Rows are points. Each copy is the shape, with its points in the same order, turned, moved and blurred by noise. Is it also mirrored, or only turned?
In the rows, zero is written as 128.

Shape (6 x 2)
[[ 53  88]
 [171 140]
 [144 183]
 [157 105]
 [117 121]
 [154 130]]
Copy 1 (6 x 2)
[[ 54 168]
 [166  92]
 [119  56]
 [155 143]
 [111 121]
 [151 114]]
Copy 1 is: mirrored
Copy 2 (6 x 2)
[[135  43]
 [145 174]
 [ 92 168]
 [166 144]
 [134 114]
 [145 152]]
Copy 2 is: only turned
Copy 3 (6 x 2)
[[163  57]
 [ 85 162]
 [137 191]
 [ 82 130]
 [130 120]
 [103 144]]
Copy 3 is: mirrored

Shape (9 x 4)
[[139 127 181 154]
 [109  56 120 106]
 [ 68 150 111  88]
 [161  70 138 108]
 [131 143 112 135]
 [169 124 147 181]
 [137  72 196 180]
 [ 93 150 114  95]
 [134  88 191 126]]
Copy 1 (9 x 4)
[[154 108 176 112]
 [177 112  71 128]
 [ 76 123  84 127]
 [200 147 111 120]
 [122 136 137 159]
 [174 119 185 156]
 [207  69 163 109]
 [ 90 132 104 130]
 [181 105 139  83]]
Copy 1 is: only turned
Copy 2 (9 x 4)
[[145 149 143 186]
 [ 50 150 163 133]
 [ 98  93  90  99]
 [ 71 131 195 171]
 [131 111 157 122]
 [159 154 186 159]
 [129 203 162 186]
 [101  95 112 119]
 [100 156 143 199]]
Copy 2 is: mirrored
Copy 3 (9 x 4)
[[152 106 145 127]
 [ 70 130 184 176]
 [102 212 145 121]
 [ 70  88 152 156]
 [115 151 104 147]
 [151  86 109 157]
 [160  71 177 165]
 [ 95 189 132 120]
 [124  91 180 126]]
Copy 3 is: only turned

Shape (9 x 6)
[[141  92 176 184 144  88]
 [173 140 141  72 110 155]
 [ 77  79  46 103 127 104]
 [ 94 162 142 204  94 133]
 [142 151  86 145 157  93]
 [120 167 161  98 120 109]
 [155 183 129  85 190 175]
 [122 138 107 174 160 130]
 [161 116 155 114 123 193]]
Copy 1 (9 x 6)
[[193 112  56 153 154  66]
 [156 107 110  88 104 189]
 [112  71 173 118 212 110]
 [110 120  99 198  97  79]
 [132 165 143 113 152  96]
 [101 124  72 111 132 136]
 [148 198 121 120 128 190]
 [156 152 131 152 146  94]
 [191 108 115 145  98 176]]
Copy 1 is: mirrored
Copy 2 (9 x 6)
[[187  74  86 132  71 101]
 [105 139 176 132 124  80]
 [ 90  62 134 118 157 203]
 [186 136  93  46 100 134]
 [181  90 136 127 168 137]
 [163 140 180 119  94 124]
 [154 193 159 173 170 103]
 [178 121  93 121 150 136]
 [100 157 115 133 112  74]]
Copy 2 is: mirrored

Shape (15 x 9)
[[119 108  96 135  53 103  97 127  98]
 [ 91 149  90  83  56 118 155 112 229]
 [144 118 105 147 114 104 141 195 133]
 [139 116 125 130 137 164 133 153  74]
 [138 135 147  92 144 130 104 141 175]
 [ 70  79 149  84 139 108 108 129 104]
 [144 147 146 134 154 108 113 132  81]
 [123 101 131 143  94 116 243 111  72]
 [165 139 134  56 145 118 112 114  72]
 [101 145 142 128 153 158 224 122 180]
 [119 129 142 141 151 110  96 134  89]
 [153 142 124 142 132 116 120 119  91]
 [ 97  79  24 139 132 104 111 112  84]
 [171  73 141 106 157 159 165 104 103]
 [153 143 149 124 146 109 154 122 120]]
Copy 1 (15 x 9)
[[111 185 106 114  92 140 118 192 152]
 [ 94  97 178  24 102 115 115 161 126]
 [187 166 142 133 119 106 106 143 130]
 [157 133  79 171 112 140  99 131 122]
 [140 146 130  89 124 143 102 108  69]
 [ 87 166  76 132 144  91 108 143  74]
 [152 166  86 148 159 166 132 132 105]
 [124  96  90 168 114  91 187 128 189]
 [146 155  29 105 121 165 135 119  90]
 [134  44 154 132 152 109 126  80 118]
 [130 180  96 155 159 155 107 145 103]
 [149 162  95 139 133 177 124 131 138]
 [111 182  70 118 144 109  54 152 204]
 [126 131  69 150  97 133 122  52 123]
 [155 137 110 124 148 148 151 102 116]]
Copy 1 is: only turned
Copy 2 (15 x 9)
[[117  86 135 186 172 136 105 141  85]
 [ 61  81 116 100 118  52 117  73  83]
 [146 111  94 144 174  96  95 153 158]
 [149 143 121 161 125 145 148 184 157]
 [150 169 114  98 125  96 122 116 103]
 [ 87 190 125 145 143 168  92 129 112]
 [164 164 166 135 163 140 129 159 143]
 [ 81  82 177 135 106 142  76 192 191]
 [132 188 168 130 136 116 136 208  88]
 [ 87 124 131  66  85 100 127 114 201]
 [162 164 143 140 165 160 125 142 138]
 [161 127 163 135 159 136 135 164 130]
 [ 83  95 102 137 216 186 148 170 118]
 [131 141 122  89  86 168 120 212 131]
 [143 140 163  97 132 121 114 161 149]]
Copy 2 is: only turned
Copy 3 (15 x 9)
[[ 88 133 113 145  85 105 101 110  85]
 [ 33 137 187 150 107 150 213 130 137]
 [121 143 152 146 135 168  85 137 144]
 [166  89 132 107 131 129  95 118 127]
 [ 83 116 133 105 133 128 130 131 197]
 [ 95  98 147  76 115  79  84 182 127]
 [162 143 117 111 126  81  93 127 152]
 [154 130 214 106 166  84 112 105  47]
 [128  79 128 124 125  42  94  96 174]
 [148 137 216  77 177 148 192 149 136]
 [134 141  99 106 120  96  96 139 130]
 [147 149 110 122 138  92 102 106 144]
 [106 106  85 176 160  94 116 178  68]
 [128  89 141  81 199  91  96  93 128]
 [146 150 163 104 154  87 121 119 152]]
Copy 3 is: only turned
Copy 4 (15 x 9)
[[ 59  79  91 137  89 159  87 127 140]
 [ 97 108 141  71 125 128   7 216 111]
 [111 110  78 125 112 128 111 171 190]
 [ 87 121 121 125  75 138 167 138 136]
 [113  79 159 126 138 120 129 197 139]
 [109  62 181 102 102 149 127  98 149]
 [112 107 129 167 127 159 166 139 136]
 [148 147  73  83  47 131 100  64 105]
 [118  60 140 127  84 184 174 159  77]
 [154 186 149  78 111  79 106 165 114]
 [ 92 103 137 157 123 156 150 117 158]
 [ 95 115 111 148 126 147 138 138 120]
 [ 30  87  87  62 126 178 121 103 163]
 [116  97 109  94  93  92 175 126  80]
 [138 116 129 132 122 127 123 144 116]]
Copy 4 is: mirrored

Shape (17 x 11)
[[ 71  60 126 135 136  77 155 124 105 113 138]
 [139  95  57 122 135 175 106 127 143 159 145]
 [178 146 155 127 147 148 141 146 117 138 113]
 [105 105  60 126 172 168  91  82 189 194 144]
 [153 145 136 143 105 194 149  95 142 170 105]
 [110 131 107 172 164  90 145 156  78 103 134]
 [167 180 148 110 136  96 172 113 145 104 121]
 [150 172 180 166 128 138 135  98 156 119 122]
 [146 132 168 127 128 156 118 150 153 113 112]
 [157 155 124 162 100 156 156 110 171 103 100]
 [165 140 135 161 103 100 137 139 165 146 157]
 [ 87 106 116 140 117 103 171 132  75 120 153]
 [150 115  59  89 148 196  24  81 115 151 185]
 [ 38 101  96 184 104 138 179 156 111 116 110]
 [ 54  89 100 142 108  84 105 136  63 155  85]
 [ 82 126 108 111 126  35 154 160  96  84 132]
 [189 120 143 159 122 141 139  82 153 117  82]]
Copy 1 (17 x 11)
[[ 81 155 116 195 135  74 174 109 115 139  76]
 [107 138 101  86 102  97  85  73 139  89  82]
 [113 134 162 109 108 132 122 155 128 101 139]
 [ 80 118  58  68 122 157  94  58 125 113  64]
 [119 166 124  67 133 139 103 112  82 107 153]
 [117 120 155 166 102  89 193 107 168 119 126]
 [162 115 169 117 163 141 166 164 117  99 109]
 [151 130 151 117 124 178 142 139  88 143 148]
 [129 145 149 147 120 154  95 146 114 110 137]
 [169 137 144 117 130 147 132  99  76  87 143]
 [163  93 115 120  98 105 128 142  91 128 121]
 [126 169 129 160 134  61 180 110 140 142 112]
 [103 145 132  54  95 122  33  62 185 159  50]
 [120 177  82 196 129  75 173  61 115 103 154]
 [ 42 124 127 180 162  54 140  66 136 151 140]
 [128 106 148 210 177  61 180 123 152 132  92]
 [120 134 183 104 113 152 132 111  55  97 119]]
Copy 1 is: only turned
Copy 2 (17 x 11)
[[ 95 105 139 105 112 202 100 137 157 119 101]
 [135 181 121 163  69 157 152 157 135 144 187]
 [165 133 152 169 163 113 160 136 139 116 140]
 [173 158 103 127  48 183 170 160 111 181 202]
 [167 136 167 166  92 112 173  87 113 128 171]
 [124 115 115 154 162 178  96 161 105  85 112]
 [154 117 130 127 139  92 186 145 115 101  79]
 [169  90 133 114 143  91 175 110 105  95 152]
 [151 112 122 148 143  95 150 118 162 124 155]
 [128 103 121 160  95  88 186 109 107  94 149]
 [168 111 141 127 100 118 156 163 144  63 150]
 [118 136 145 129 119 186  99 119 130  84  94]
 [138 249 102 113  99 129 128 175 113 172 222]
 [109  95 109 174  76 198  84  74 122  90 119]
 [116 108 154 146  93 176  27 144 117 147 117]
 [104 110 111 117 124 152  80 170 142  97  41]
 [113  89 173 144 121  93 191 135 111 125 168]]
Copy 2 is: mirrored
Copy 3 (17 x 11)
[[175  87 109 137 160  78 119 142 131  80 184]
 [102 113 160 156 110 113 145 179 173  91  87]
 [114 116 141  79 136 135 115 112 148 156 100]
 [ 93 125 170 168  82 171 149 213 154  72 124]
 [ 90 177 152  71 104 116 124 163 140 126 104]
 [130  55 108 114 175 110  94 114 105  86 118]
 [139 133  93  91  94 145 101  73 126 138 116]
 [105 172 136  92 128 149  74 104 111 135 130]
 [136 155 169 104 148 138 108 101 153 132 113]
 [107 190 113  97 127 127  94 114 147  98  92]
 [107 154 103 156 144 126 125 113 111 148 112]
 [145  84 114 112 143  57 122 126 106  87 145]
 [ 95  85 228 189  55 112  86 195 167 116  77]
 [141 127 122  98 189  71 144 141 104  19 132]
 [205  81 138 115 174  80 114 201  90  80 121]
 [210  67  88 140 144  94 114  87  96  84 128]
 [115 173 103  91 129 137  70 148 172 137 114]]
Copy 3 is: only turned
